Every row gives one point. To make a cloud, some directions were put in groups of two or more. Within a group, all points are equally far from the middle, so they leave a hole (a ring in 2 directions, a hollow ball in 3). The other directions are filled evenly. Then the cloud was stretched, turned, moved and blurred a little. How many holes are there, and how many directions does each take, smallest first?
In the rows, zero is written as 100.

Cloud (13 x 2):
[151 192]
[51 109]
[76 51]
[105 105]
[80 89]
[147 116]
[70 169]
[153 62]
[141 164]
[132 137]
[52 128]
[99 110]
[89 130]
Holes: 0

Cloud (21 x 3):
[153 123 157]
[139 59 136]
[89 137 166]
[111 70 55]
[85 167 145]
[95 99 49]
[139 61 140]
[154 103 57]
[161 84 141]
[142 101 163]
[167 74 90]
[66 126 156]
[156 77 141]
[90 65 150]
[81 51 86]
[86 44 104]
[175 85 104]
[89 172 87]
[80 138 62]
[82 48 121]
[109 182 126]
Holes: 1 (3)

Cloud (27 x 4):
[89 27 92 72]
[73 105 139 90]
[122 141 120 91]
[122 48 70 30]
[125 54 135 35]
[122 82 118 5]
[142 68 74 21]
[133 147 110 78]
[56 92 114 112]
[113 38 105 115]
[152 116 91 19]
[61 97 122 37]
[72 97 40 55]
[92 103 151 78]
[44 71 103 92]
[48 93 114 54]
[133 70 107 8]
[155 84 62 87]
[105 28 106 90]
[132 66 53 38]
[137 58 96 121]
[136 141 93 31]
[134 73 105 6]
[155 81 70 99]
[144 143 105 66]
[60 48 95 101]
[144 82 60 102]
Holes: 2 (2, 2)

Cloud (46 x 6):
[104 156 87 91 158 159]
[118 152 96 110 168 156]
[141 125 80 145 103 92]
[98 68 129 47 74 161]
[32 99 66 113 143 100]
[130 106 174 138 109 89]
[94 172 75 114 88 100]
[100 118 100 57 54 159]
[161 64 120 72 76 95]
[129 44 133 148 140 139]
[54 108 111 144 91 155]
[126 107 161 117 114 57]
[162 72 66 67 155 145]
[109 58 122 71 146 57]
[106 44 134 105 92 77]
[58 152 104 150 95 108]
[83 43 147 89 87 142]
[106 70 71 21 133 142]
[49 163 81 124 138 94]
[56 139 119 120 179 137]
[105 75 125 119 167 53]
[166 105 173 77 123 138]
[127 105 168 108 195 107]
[144 117 142 56 167 76]
[130 135 119 161 114 135]
[163 100 111 72 84 71]
[117 118 165 157 115 96]
[72 89 29 91 120 95]
[75 84 163 74 115 165]
[64 158 60 86 144 121]
[94 72 86 130 172 71]
[155 111 107 140 153 155]
[36 116 126 104 172 125]
[75 126 157 56 158 124]
[129 163 74 78 151 92]
[162 83 88 135 126 150]
[96 175 69 86 136 96]
[172 68 85 51 148 143]
[52 80 94 112 163 162]
[90 84 58 39 79 87]
[113 132 104 61 85 178]
[84 39 128 78 172 118]
[68 81 124 62 61 98]
[118 126 171 76 179 108]
[61 89 77 106 154 171]
[131 151 84 138 99 93]
Holes: 3 (2, 2, 2)

Cloud (88 x 8):
[109 87 174 91 75 93 64 158]
[122 102 50 70 132 139 110 99]
[45 77 134 116 91 74 107 127]
[57 63 138 128 116 61 82 80]
[95 145 150 167 128 77 129 103]
[151 139 118 100 147 61 109 159]
[104 106 152 73 73 97 112 143]
[28 107 149 118 69 25 68 83]
[102 140 118 143 95 37 119 74]
[53 76 102 63 137 143 116 74]
[103 72 120 67 117 97 138 48]
[45 102 142 82 56 96 76 51]
[71 130 151 97 60 90 62 86]
[95 102 110 105 148 110 125 127]
[68 137 122 114 76 116 80 134]
[106 109 97 79 156 115 78 42]
[118 90 132 10 91 68 64 77]
[46 84 133 74 140 89 73 62]
[138 97 156 87 76 122 106 103]
[97 111 90 52 61 98 102 92]
[49 27 122 120 66 115 124 122]
[115 88 123 108 86 116 132 105]
[35 85 129 107 90 62 67 79]
[18 118 149 109 101 52 66 113]
[106 55 163 103 144 112 47 81]
[44 68 114 132 114 86 92 105]
[59 94 114 47 141 139 92 135]
[106 102 145 84 116 122 100 45]
[98 106 88 117 151 63 141 46]
[71 82 173 92 130 163 83 118]
[105 105 122 81 73 36 117 99]
[57 51 132 145 90 54 83 122]
[111 113 119 77 92 63 43 92]
[77 97 132 150 84 43 102 125]
[99 97 128 5 91 103 98 114]
[80 113 181 83 121 127 101 61]
[105 102 139 108 32 124 97 78]
[101 90 120 79 97 102 83 74]
[127 76 132 42 96 76 134 56]
[39 133 137 53 118 60 64 130]
[100 29 145 106 90 149 53 93]
[72 79 144 43 68 13 101 96]
[138 93 163 119 129 132 129 74]
[59 97 81 34 115 94 124 105]
[55 124 52 14 124 88 103 110]
[93 159 102 64 124 55 151 124]
[61 65 135 28 61 111 78 137]
[139 48 109 110 72 57 67 125]
[67 53 51 87 71 104 129 122]
[92 61 167 85 107 117 41 56]
[43 70 98 115 81 16 125 106]
[65 63 181 90 41 104 41 107]
[142 49 102 79 88 101 109 150]
[121 69 79 88 59 28 122 60]
[27 87 95 55 61 63 79 89]
[139 74 124 59 115 92 137 86]
[106 77 107 93 119 91 46 99]
[128 86 51 80 82 72 104 92]
[113 120 142 23 114 47 144 123]
[147 93 172 104 104 70 64 131]
[66 81 101 98 109 61 153 90]
[144 78 103 86 138 92 97 131]
[110 56 58 96 127 49 105 157]
[74 79 114 43 109 115 76 80]
[67 119 110 86 87 46 93 173]
[146 128 121 81 94 95 108 104]
[159 59 98 64 35 69 119 65]
[75 82 91 32 43 122 83 124]
[64 96 136 31 127 133 73 156]
[99 84 134 28 89 40 94 79]
[78 100 123 77 153 45 88 85]
[46 89 108 99 145 41 70 161]
[77 70 125 124 133 66 94 112]
[88 53 131 86 74 60 139 118]
[59 25 131 50 118 80 65 107]
[76 92 182 72 118 151 95 103]
[48 114 122 47 158 51 52 146]
[168 79 77 85 96 76 134 107]
[54 56 158 96 137 69 118 125]
[85 134 110 115 59 42 70 110]
[56 101 122 35 54 40 90 116]
[95 88 168 73 102 74 88 25]
[46 71 165 76 78 23 98 73]
[137 118 150 108 108 102 117 149]
[44 70 130 140 104 86 133 151]
[87 91 78 108 133 89 166 112]
[125 77 75 36 83 82 42 63]
[109 80 50 63 102 5 99 114]
Holes: 0

Cloud (89 x 9):
[98 143 104 30 111 64 58 101 127]
[103 145 167 81 140 113 141 119 119]
[172 129 111 34 98 107 133 136 114]
[159 83 115 118 141 60 69 96 104]
[88 89 99 100 120 80 103 64 103]
[99 122 94 121 108 115 167 143 132]
[118 131 115 116 121 146 79 177 144]
[138 101 104 105 162 99 49 133 101]
[126 81 59 121 75 94 86 142 89]
[118 68 148 141 105 70 92 128 100]
[138 126 104 116 87 108 111 93 35]
[93 75 115 158 102 109 83 124 53]
[113 139 105 129 51 120 92 163 123]
[94 94 140 138 101 124 141 118 167]
[131 150 91 122 129 97 93 183 93]
[93 111 54 71 131 107 96 149 147]
[92 77 93 33 91 151 81 90 94]
[103 125 116 80 167 64 68 114 116]
[146 97 105 71 114 101 151 106 170]
[109 138 153 123 102 127 56 102 168]
[92 60 95 44 82 130 118 143 90]
[126 140 63 89 60 74 157 123 103]
[125 97 187 100 111 83 90 121 176]
[126 85 108 70 80 113 132 124 49]
[130 84 180 88 91 96 124 151 101]
[81 90 70 78 51 127 116 108 104]
[94 151 162 50 152 99 81 131 128]
[111 114 126 100 61 143 96 96 168]
[118 65 91 75 118 157 80 137 170]
[115 47 111 68 107 96 153 143 177]
[115 138 159 70 56 61 104 146 79]
[114 113 115 141 47 134 108 104 142]
[84 75 122 116 114 95 45 110 170]
[128 145 160 109 131 94 80 101 157]
[115 91 157 19 99 65 140 63 84]
[122 186 60 110 119 89 73 89 146]
[90 107 186 85 68 116 143 119 140]
[108 55 133 75 127 167 98 146 100]
[145 142 91 83 103 114 50 57 40]
[88 158 51 88 103 120 92 161 137]
[165 84 109 147 141 125 119 136 133]
[136 71 85 103 99 63 152 87 133]
[139 102 111 118 72 72 106 137 51]
[111 54 133 111 110 58 142 92 146]
[134 158 146 105 168 89 161 123 130]
[84 163 108 76 110 78 101 93 129]
[129 99 43 120 143 91 62 100 127]
[118 126 140 110 113 145 110 147 159]
[79 195 108 43 72 117 64 65 119]
[132 82 97 75 55 138 122 84 85]
[129 149 144 87 137 56 109 83 63]
[105 111 89 155 60 129 116 152 124]
[143 123 119 58 105 54 67 64 68]
[118 121 150 60 156 53 126 143 96]
[116 175 62 121 87 88 117 108 111]
[141 67 140 34 128 97 100 126 111]
[91 173 117 69 141 122 106 154 160]
[128 122 140 153 88 116 74 139 125]
[121 110 106 26 89 67 113 42 70]
[129 67 99 114 40 142 120 84 72]
[112 75 98 81 88 85 50 94 118]
[140 98 122 76 95 141 132 126 169]
[127 187 84 107 96 51 134 62 107]
[119 103 175 118 149 81 136 93 109]
[126 100 184 104 95 132 66 119 130]
[97 160 54 91 102 39 107 105 115]
[106 154 140 75 122 147 135 124 107]
[124 97 119 76 136 102 74 70 65]
[129 152 48 53 61 94 88 133 98]
[158 92 135 125 101 141 155 69 97]
[125 112 124 167 127 123 119 138 166]
[120 65 76 122 66 133 45 100 98]
[99 108 119 87 106 176 107 125 167]
[117 164 81 158 100 116 72 146 105]
[82 110 75 99 64 57 118 114 117]
[81 77 191 82 103 119 106 102 148]
[43 53 146 68 134 119 142 126 124]
[76 95 138 64 29 107 107 109 159]
[75 118 77 116 153 74 95 138 154]
[110 144 125 147 126 58 135 166 139]
[172 132 108 72 147 99 142 140 99]
[135 63 119 76 101 139 108 130 100]
[57 128 145 100 115 110 82 112 103]
[170 90 101 130 60 87 74 128 97]
[104 105 180 90 135 93 135 104 142]
[96 85 123 124 87 79 87 148 67]
[152 126 99 53 80 107 131 87 46]
[105 129 147 129 67 49 142 86 100]
[103 107 84 54 152 128 63 36 109]
Holes: 1 (3)

Cloud (90 x 9):
[115 41 136 93 92 173 119 57 97]
[152 98 86 75 108 119 52 31 131]
[117 43 80 123 84 125 17 107 79]
[164 63 82 92 174 117 103 108 84]
[129 96 100 111 96 121 104 72 34]
[106 149 63 132 128 82 137 54 111]
[129 103 19 52 144 100 46 103 46]
[27 128 126 112 145 46 76 69 73]
[52 105 109 49 142 96 54 100 81]
[73 78 26 80 99 74 43 111 80]
[86 84 65 62 74 85 59 93 95]
[87 70 63 67 119 95 82 26 90]
[119 109 61 143 145 150 132 92 155]
[153 137 142 95 72 89 76 88 133]
[108 136 95 74 70 92 60 63 64]
[143 109 111 27 162 56 66 109 59]
[108 106 115 127 119 42 127 62 135]
[156 145 67 70 158 130 146 126 93]
[100 111 114 124 73 32 41 137 51]
[154 114 68 85 134 101 79 85 44]
[124 106 123 66 72 151 105 100 88]
[89 87 88 88 162 66 80 117 145]
[116 121 168 100 122 111 85 154 48]
[63 70 126 133 85 59 104 147 61]
[103 91 94 47 80 90 113 92 78]
[142 63 159 113 103 125 115 53 92]
[159 137 82 101 107 60 80 165 108]
[96 98 86 56 139 108 117 79 151]
[114 104 47 71 134 100 74 10 83]
[115 89 68 123 126 21 107 115 90]
[109 127 120 88 70 63 104 114 79]
[89 101 151 102 107 43 125 139 105]
[142 102 117 95 60 103 91 99 51]
[80 106 62 105 151 126 149 79 49]
[37 117 129 108 151 85 142 68 119]
[115 78 29 77 157 91 118 106 65]
[86 119 149 124 156 117 134 65 65]
[112 121 139 80 93 78 127 150 109]
[43 115 76 119 105 108 126 104 81]
[149 131 62 94 148 186 98 42 104]
[133 44 103 109 105 118 90 50 86]
[152 117 65 103 74 62 70 161 87]
[112 96 164 118 79 75 143 102 120]
[88 58 109 67 189 63 108 105 94]
[113 127 135 141 85 107 71 118 36]
[79 173 107 74 131 82 99 126 18]
[94 91 130 113 128 75 141 121 61]
[103 110 99 127 190 143 151 62 107]
[134 147 71 87 125 66 105 21 89]
[87 134 48 71 85 36 80 122 43]
[93 120 125 89 121 40 60 66 37]
[123 125 138 133 101 50 85 114 142]
[102 100 21 113 133 95 122 95 38]
[113 130 107 105 100 64 28 106 61]
[101 77 63 67 167 94 67 96 17]
[142 110 116 113 76 57 112 111 102]
[135 103 79 54 99 46 106 118 74]
[120 67 94 49 126 135 101 89 114]
[117 114 5 64 136 89 80 129 89]
[103 113 89 84 110 49 10 117 44]
[134 83 106 27 159 81 71 100 60]
[119 73 169 99 155 96 100 50 128]
[114 106 49 136 134 93 118 109 135]
[52 61 131 131 92 138 82 101 99]
[147 111 100 52 167 155 139 86 92]
[115 71 118 90 88 109 134 126 22]
[87 156 152 106 112 68 131 85 115]
[126 77 123 108 91 75 10 78 103]
[34 59 141 132 97 114 121 53 81]
[118 99 75 112 165 78 110 11 114]
[103 102 100 181 122 121 92 115 120]
[62 94 87 131 119 84 132 72 72]
[126 74 132 47 88 119 84 49 96]
[164 121 96 125 67 101 88 134 71]
[86 66 51 131 111 119 63 80 110]
[120 127 119 57 118 165 98 57 127]
[102 151 175 103 99 124 106 129 110]
[168 83 122 117 112 159 97 62 85]
[70 168 128 88 139 146 71 78 36]
[172 118 63 70 94 68 55 133 98]
[54 67 129 162 94 111 101 92 68]
[75 105 172 94 151 100 89 97 55]
[100 92 117 112 84 81 19 133 74]
[123 29 108 112 106 99 74 115 155]
[56 126 108 94 138 18 106 136 30]
[49 166 106 115 120 93 99 93 106]
[78 75 121 117 78 166 43 96 72]
[157 81 151 87 109 49 83 83 86]
[115 71 52 131 83 75 106 73 57]
[144 149 113 122 141 47 99 72 107]
Holes: 1 (4)

Cloud (99 x 9):
[70 60 135 129 127 92 124 65 102]
[124 91 63 80 26 135 81 114 75]
[113 60 101 116 139 108 133 67 111]
[79 117 140 78 124 67 125 41 95]
[70 68 96 155 84 155 104 138 86]
[157 98 84 86 97 67 119 129 81]
[100 78 121 110 103 111 46 102 30]
[94 114 27 70 108 120 63 102 74]
[128 107 97 95 90 99 118 144 152]
[90 59 70 128 99 83 68 116 113]
[68 89 119 37 91 156 78 130 72]
[80 119 136 32 108 132 67 126 102]
[70 100 84 133 53 67 126 92 85]
[127 140 86 117 103 118 48 110 97]
[144 44 133 41 65 105 92 113 61]
[50 96 138 146 73 107 90 146 77]
[115 78 178 104 74 99 70 73 66]
[102 67 58 61 154 138 105 89 134]
[82 129 110 163 84 135 112 82 70]
[102 112 113 5 105 110 73 95 144]
[70 90 138 128 95 62 78 105 84]
[72 77 121 135 98 128 90 131 151]
[115 93 90 125 55 57 134 107 90]
[61 95 67 91 123 85 72 78 58]
[82 132 104 59 25 130 66 119 55]
[88 126 166 46 96 105 122 74 118]
[110 98 90 89 84 184 81 125 68]
[102 118 54 92 97 63 58 104 114]
[89 86 129 141 50 95 138 111 123]
[125 147 123 52 51 100 88 131 124]
[77 104 132 156 58 94 130 161 88]
[53 109 65 145 87 97 93 133 90]
[94 88 150 102 32 78 49 150 91]
[119 143 123 89 59 144 90 77 127]
[98 102 147 101 93 78 98 62 30]
[90 79 56 151 94 95 135 99 104]
[92 106 117 121 87 164 61 136 28]
[105 119 157 78 111 157 100 132 61]
[87 111 115 148 68 83 55 159 64]
[125 100 111 89 69 141 110 178 134]
[133 47 114 67 65 131 83 99 142]
[116 116 65 50 45 92 111 112 129]
[83 82 143 89 107 144 148 92 71]
[111 62 42 113 66 96 93 86 84]
[88 68 111 21 129 106 98 56 90]
[73 126 155 92 110 77 52 86 105]
[139 92 145 70 90 61 62 101 45]
[69 115 67 143 93 148 120 141 60]
[36 105 133 88 81 99 51 68 85]
[143 99 133 46 87 104 92 44 149]
[61 105 125 114 89 68 114 153 86]
[127 98 61 39 43 99 72 106 60]
[35 85 143 99 100 119 92 110 69]
[45 106 65 86 130 141 112 114 89]
[76 81 139 44 112 69 116 77 104]
[75 121 41 121 80 91 126 96 59]
[90 68 71 15 107 90 95 92 134]
[111 72 119 68 122 82 128 118 150]
[150 95 89 119 96 73 73 126 82]
[97 144 168 62 68 95 103 61 100]
[110 113 68 90 116 172 94 92 134]
[109 87 129 81 73 145 153 96 118]
[110 83 48 89 95 126 84 35 73]
[93 121 87 156 78 78 77 84 63]
[141 138 71 86 74 107 139 145 83]
[107 42 82 57 83 157 107 108 82]
[102 74 131 48 101 121 125 24 97]
[61 64 115 76 44 155 102 161 82]
[147 83 80 72 126 102 105 146 100]
[101 97 100 74 79 46 48 65 99]
[99 59 136 25 84 82 65 81 98]
[81 128 90 35 81 83 99 126 135]
[151 78 90 69 55 106 53 109 110]
[80 144 158 56 56 109 82 113 46]
[118 111 109 31 137 109 85 120 96]
[137 96 85 105 127 146 121 111 78]
[115 42 110 54 49 127 90 118 142]
[64 83 151 108 37 121 129 171 95]
[78 86 138 122 106 133 159 66 131]
[101 35 126 85 134 119 105 96 148]
[63 140 110 133 110 83 80 38 68]
[119 170 103 111 93 115 90 53 109]
[124 78 150 66 84 79 148 118 73]
[148 145 91 105 37 76 74 131 81]
[60 114 138 80 105 96 84 151 47]
[78 87 140 115 125 87 99 79 49]
[75 92 104 139 32 153 121 139 69]
[70 81 71 79 77 174 66 76 100]
[69 170 87 85 130 107 85 81 93]
[85 117 107 26 58 137 76 127 51]
[113 39 78 84 111 91 72 101 81]
[53 113 110 108 153 138 108 77 83]
[99 28 115 70 44 144 76 150 74]
[64 92 72 99 140 136 104 126 149]
[119 38 84 136 84 137 115 122 92]
[114 98 72 52 33 139 67 148 106]
[138 95 81 84 134 144 79 112 80]
[96 100 123 167 92 89 110 99 65]
[120 94 141 138 66 61 87 107 92]
Holes: 1 (8)

Cloud (92 x 9):
[70 97 52 83 100 88 122 71 110]
[59 81 40 110 49 113 72 97 102]
[58 40 79 44 103 135 94 119 105]
[136 51 151 103 64 79 84 97 87]
[130 26 48 76 77 97 72 68 36]
[73 64 81 44 101 64 126 48 114]
[99 108 110 74 102 49 73 88 118]
[63 62 123 91 109 40 86 107 103]
[65 89 66 97 45 134 66 101 74]
[86 119 70 131 124 100 112 195 114]
[120 54 95 93 78 53 123 92 128]
[163 89 118 134 138 98 110 96 67]
[97 60 70 112 52 92 116 66 79]
[110 112 92 103 78 94 43 65 83]
[47 116 61 76 54 69 108 68 126]
[127 122 94 80 67 65 91 75 101]
[82 64 142 61 122 91 112 116 86]
[37 77 143 95 103 48 72 102 94]
[80 119 132 106 118 166 91 99 52]
[123 33 77 84 76 105 103 73 126]
[96 100 140 109 81 84 141 84 92]
[77 75 125 73 139 67 97 66 95]
[131 130 107 51 76 135 116 96 118]
[111 84 92 106 96 116 81 73 108]
[65 73 132 65 98 56 92 110 123]
[123 144 163 73 150 86 144 123 74]
[95 63 152 120 81 118 161 78 73]
[133 82 119 91 80 114 111 104 58]
[132 78 113 99 116 48 75 117 84]
[129 55 135 105 105 102 117 65 80]
[118 75 142 83 85 73 88 79 81]
[109 75 59 51 83 81 112 94 116]
[165 36 112 35 124 120 63 80 85]
[132 74 95 66 121 82 106 151 16]
[162 97 154 80 168 91 135 137 68]
[110 49 107 42 136 74 64 111 83]
[139 90 63 86 66 104 113 64 121]
[120 96 64 66 50 84 173 75 100]
[62 95 83 130 77 92 125 29 84]
[45 74 93 94 123 66 130 76 90]
[76 85 40 65 50 91 73 56 65]
[105 49 161 125 94 45 86 65 90]
[122 56 115 54 79 135 97 44 119]
[78 85 126 91 99 159 75 89 64]
[112 70 157 126 97 41 82 83 136]
[136 61 126 106 94 129 71 114 102]
[121 51 59 40 100 125 178 92 115]
[61 84 113 69 58 38 157 94 82]
[103 114 178 143 166 95 119 64 121]
[73 95 70 79 75 26 179 112 83]
[58 114 47 118 69 84 131 114 97]
[123 94 142 132 116 127 108 45 101]
[114 73 149 155 122 55 140 86 126]
[95 114 67 103 51 36 157 41 124]
[79 111 42 84 98 149 121 65 54]
[64 112 110 74 85 62 90 129 108]
[36 87 70 135 123 95 119 83 109]
[173 90 162 116 95 125 172 100 73]
[49 70 112 52 33 62 134 73 91]
[137 117 67 135 100 81 116 58 131]
[80 158 48 115 109 99 138 158 119]
[153 84 140 128 77 59 144 61 51]
[113 75 106 65 141 152 104 105 60]
[140 54 151 135 110 90 80 85 126]
[116 64 156 124 92 58 80 47 69]
[83 64 105 60 123 119 117 53 95]
[85 64 108 134 106 128 71 97 81]
[137 83 107 95 84 151 129 40 105]
[67 90 66 136 93 139 91 107 100]
[61 62 76 57 81 24 117 60 45]
[51 98 105 43 101 46 91 79 65]
[93 79 92 130 85 121 50 92 138]
[73 50 45 109 44 120 66 61 55]
[189 112 127 124 104 119 139 116 73]
[112 83 100 127 90 97 81 59 112]
[141 99 64 65 85 52 147 76 65]
[79 85 194 85 83 83 134 38 123]
[74 108 77 96 102 52 56 157 148]
[84 97 92 64 128 41 142 122 63]
[120 35 61 17 96 109 109 98 49]
[92 182 151 85 105 117 114 89 149]
[150 147 107 82 168 124 92 105 117]
[121 82 82 46 57 101 136 109 24]
[77 46 126 67 156 100 124 105 96]
[86 85 72 133 134 84 93 102 59]
[136 77 151 144 101 103 122 90 91]
[56 102 92 119 70 95 121 72 118]
[99 90 136 71 84 117 120 102 79]
[156 62 87 111 96 124 48 25 84]
[138 102 126 97 92 56 150 49 47]
[121 95 117 110 114 96 23 61 119]
[100 48 136 104 100 128 133 71 17]
Holes: 0
